Every row gives one point. Any point is a mix of the corners, with weights that add up to 1. It lies inside the corners' shape when no weight is negative. Say inside or outside, and name the corners with a negative weight.
(in the rows, 128 means zero)

Corners:
(1): [110 201 124]
(2): [178 146 144]
(3): [169 113  99]
(4): [145  98 130]
Points:
[152 139 117] => inside
[139 156 135] => outside (3)
[154 119 105] => outside (2)
[178 110 122] => outside (1)
[121 194 122] => outside (4)
[152 121 132] => inside

Corners:
(1): [155  73 110  88 129 131]
(2): [178 146  56  81 184 211]
(3): [119 114 162  86  96  97]
(4): [118 163 158 158 118 137]
(5): [125 137 161 121  64 102]
(6): [102 116 112 177 150  66]
(7): [105 135 124  79  91 206]
Points:
[125 114 116 130 139 118] => outside (5)
[138 126 119  90 118 172] => outside (6)
[127 123 137 125 106 114] => inside
[133 116 118  92 113 146] => outside (4)
[113 118 155 141 101  67] => outside (2, 7)
[137 115 119  94 122 133] => outside (4)
[121 129 116 120 132 119] => outside (1, 4)
[121 122 148 132  93 112] => outside (2, 3)
[127 121 127 140 141 101] => outside (5, 7)

Corners:
(1): [125 109 110 117 107 144 170 114 208]
(2): [135 155 100 136 119 150 157 128  99]
(3): [135 142 114 205  87 121 123 193  96]
(4): [140 156 103 126 100 127 111 179 139]
(5): [141 180  96 139  88 184 115 136 161]
(6): [134 111  93 133 111 177 149 131 117]
(7): [141 133  97 119 155 149 114  53 106]
(8): [144 114 144 104 129 138 124  43 141]
(9): [ 54  99 141 104 124 185 143 168 117]
(10): [131  98 187 130 169 105 155 179 171]
Points:
[137 152 111 132 105 164 125 124 151] => inside
[147 143 116 156 108 138 144 182 148] => outside (7, 8, 9)
[129 123 125 133 128 141 127 120 131] => outside (2)
[131 125 107 128 110 150 143 137 149] => inside

Corners:
(1): [133 135 128 102 193 120 106 198 110 133 129  79]
(2): [142  62 127 148  91 147 167 108 118  92 153  94]
(3): [108 139 110 140 101 194 102 148  99 157 141  95]
(4): [ 81 100 139  99 133  86 129 138 140  34  97 189]
(5): [134 121 120 111  96  78 121 217 127 170  93 151]
(6): [137 132 159 124  79 141 216 139 122 149 103 148]
(7): [124 148 116 152 140 109 105 154 100 161 122  82]
(8): [106 129 146 134  90 122 111 117 201 143 156 106]
(9): [155 113 230 121  93 111 155 140 149  81 111 156]
(10): [131 128 110 163 112 160 134 106 206 110 145 110]
(11): [139 113 131 109 219 125 100 141 111 124 126 132]
(12): [162 151 103 118 110 136 143 114  99 145 161  94]
(13): [159 121 164  82  79 128 140 127 121 151  77 108]
Points:
[137 128 136 120 123 128 126 158 113 150 124 108] => outside (4, 10)
[141 114 157 120 103 128 152 137 129 122 116 125] => inside
[131 120 144 114 116 124 133 138 141 118 123 125] => outside (7)
[124 120 135 117 119 113 125 153 139 129 118 132] => inside

Corners:
(1): [ 57 151 146 124 144 157 125 100 128 166  87 173 113 167 146  82 129 130
 134 153]
(2): [124  91 139 121  83 103 131 135 155 132 121 143  98  90 207  96 107 119
 175 160]
(3): [ 99 195  73 125 144 112 136 104 110 150  81 146 155 165 158 110 152 124
 149 109]
(4): [189  58 117 114 128 172 173 114 107 121 116 111 120  97 158  91 167 147
 120 124]
(5): [199  20 141 129  73 190 104 126 149 126 114  61 148 119 151  95 161 195
 134 128]
(6): [ 78 170 118 151 135 139 125 135  85 181  88 167 132 131  97 122 118 100
  86 157]
(7): [ 79 167 138 177 159 174 110 134  81 179 147 141 131 155 149 151 152 111
 141 142]
(8): [116 191 139 148 116 119 119  98  62 134 119 136 127 211 130 149 131  66
 141 119]
(9): [181  36  85  94 155 195  57  93 160 165 135 134 182 109 159 112 160 115
 117  86]
(10): [158  75 151  76 104 143 113  92 153 118 122  68 136  90 195  98 164 108
 109  92]
(11): [145  87 106  93 109 189 115 124 114 145 136 110 112 123 139 129 166 123
 165  77]
(12): [118 118 149 129 122 128 118 113 148 148 174 166 133  93 143  92  98 127
 158 104]
(13): [165  50 148 106 112 150  79 122 102 106 146 121 132 142 159 141 202 170
 141  99]
(14): [ 87 176 104 135 163 176  92 145  75 175 140 146 125 191 129 100 125 128
 104 147]
(15): [122 122 117 106 129 155 161 149 163 124 152 127 152 106 130 133 102 107
 151 149]
(16): [122 155 139 161 111 144 122 143 157  84 128 171  83 128 115 114 102 111
 107 139]
(17): [157 120 126 132 144 146 111 112 162 128 129 112 104  58 127 139 118 111
 169 175]
(18): [ 66 149  95 173 161 108 121 116  93 134 114 138 125 168 108 109 122  83
 134 118]
(19): [102 168 110 143 174 121 145 136 128 190 113 154 128 200 111 114 111  99
 109 124]
(20): [131 106 130 131  92 126 124 100 161 151 183 141 133 101 148 110 179  92
 181 176]
(21): [ 69 195  94 124 137 146 142  52  98 184 143 160 122 191 163 141 125 113
  99 132]
Points:
[ 94 158 114 150 148 138 139 141 120 160 158 163 111 142 117 128 112 105
 133 152] => outside (1, 3, 5, 8, 9, 10)
[106 156 117 140 142 135 131 123 107 144 133 139 121 147 127 127 134 104
 132 130] => outside (1, 2, 5, 9)
[127 119 128 123 125 155 117 120 125 146 129 133 129 132 148 116 141 127
 136 132] => outside (18)
[139  99 122 125 127 153 106 116 127 135 130 129 133 132 145 118 149 129
 133 120] => inside
[118 133 117 129 133 146 125 117 127 154 124 135 133 137 142 115 130 108
 130 131] => outside (13)
[114 127 116 126 134 153 119 120 126 152 125 136 127 137 145 111 140 123
 130 140] => outside (8, 12)

Corners:
(1): [121 112 111 157 106  46 201 149 153 142 131 192 131 151 176 186 108 121
 101 165]
(2): [ 91 115 112 106 128 103 112 139  91 153  68 154 111  92 114 106 176  58
 135  83]
(3): [125 144 137 128  84 147 148 137 109 142  50 135 106 142 145  99 131 114
  96 110]
(4): [102 160  92 105 145  95 155  92 178 130  87 166 121 141 189 187 141 129
 131 160]
(5): [103  76 153 142 150 165  69 125 170 144 160 144 113 107 100 112 143 153
 135 106]
(6): [141 130 170 120 154 142  64 156 130 165 190 127 101 171  74 126 125 122
 170 164]
(7): [107  79 147 157 140 175 118 175 128 172  93 107 170 146 132 113 166 115
 139 121]
(8): [130 145 201 158 154 124  73 153 116 134 155  79 122 162  79 112  96 121
 133  86]
(9): [106 146  98 131  95 158  77 189  95 164  84 138 142 123 143 122 123 120
 132 100]
(10): [120 111  91 103 117  23 222  86 156 145  82 145 126 149 157 149 136 145
  99 178]
(11): [150  86 115 148 145  99 186  64 143 126  96 138  89 160 216 161 114 168
 118 158]
(12): [ 76 137 182 154 136 118  89 171 105 117 189  65 105 104 102  77 135 177
 141 103]
(13): [126 139 132 144 125 172  98 126 105 167  66 100 134 100 114  88 163  80
  68 120]
(14): [115 156 170 110 106 145 104 114 101 184 119 143 154 104 172  79 124  93
 106 105]
(15): [148 187  97 127 135 126 136 152  79 178 101 169 141 109 118  86 138 120
 108 122]
(16): [ 91  94 117 156 172 133 122 183 144 139 153 112 148 166 130  91  74 117
 109 128]
(17): [135 116  93 160  92  68 216 110 184 145 123 115 126 149 158 140 144 108
 121 165]
(18): [ 65 134 156 207 165 161 122 145 129 149 172 134  86 119  78 131  93 173
 167 119]
(19): [114 128 137 132 142 167  70 130  83 116 218 100 154 152  84 117  89 122
 152  56]
(20): [132 147 124  64 114  94 223 134 167 134  91 117 140 107 201 163  98 133
 141 167]
(21): [169 146 137 139 144 128  90 149 113  95  66 138 173  99  88  97 126 104
 135 141]
Points:
[126 118 125 124 133 114 137 112 141 146 124 146 120 135 151 140 120 121
 129 145] => outside (3, 7, 8, 12, 15)
[118 126 127 149 125 115 147 131 140 148 126 128 123 134 132 127 128 122
 127 137] => inside
[109 124 124 146 142 126 112 141 131 152 135 141 137 137 110 127 129 110
 132 122] => outside (3, 11, 12, 20)
[112 120 128 134 125 113 140 131 136 139 112 124 128 130 144 128 126 125
 124 126] => outside (6, 15)
[117 134 139 146 130 125 115 131 126 146 127 129 129 125 107 116 144 115
 123 121] => outside (9, 11, 16, 20)
[116 124 137 129 132 118 119 137 135 135 134 129 123 134 128 129 114 130
 138 124] => outside (7, 13, 15)
[112 114 138 148 133 129 118 138 129 144 125 125 127 139 123 123 128 120
 123 123] => outside (15, 20)
[117 133 131 133 133 124 126 124 119 137 117 132 125 125 134 120 118 128
 119 115] => outside (6, 7, 17)
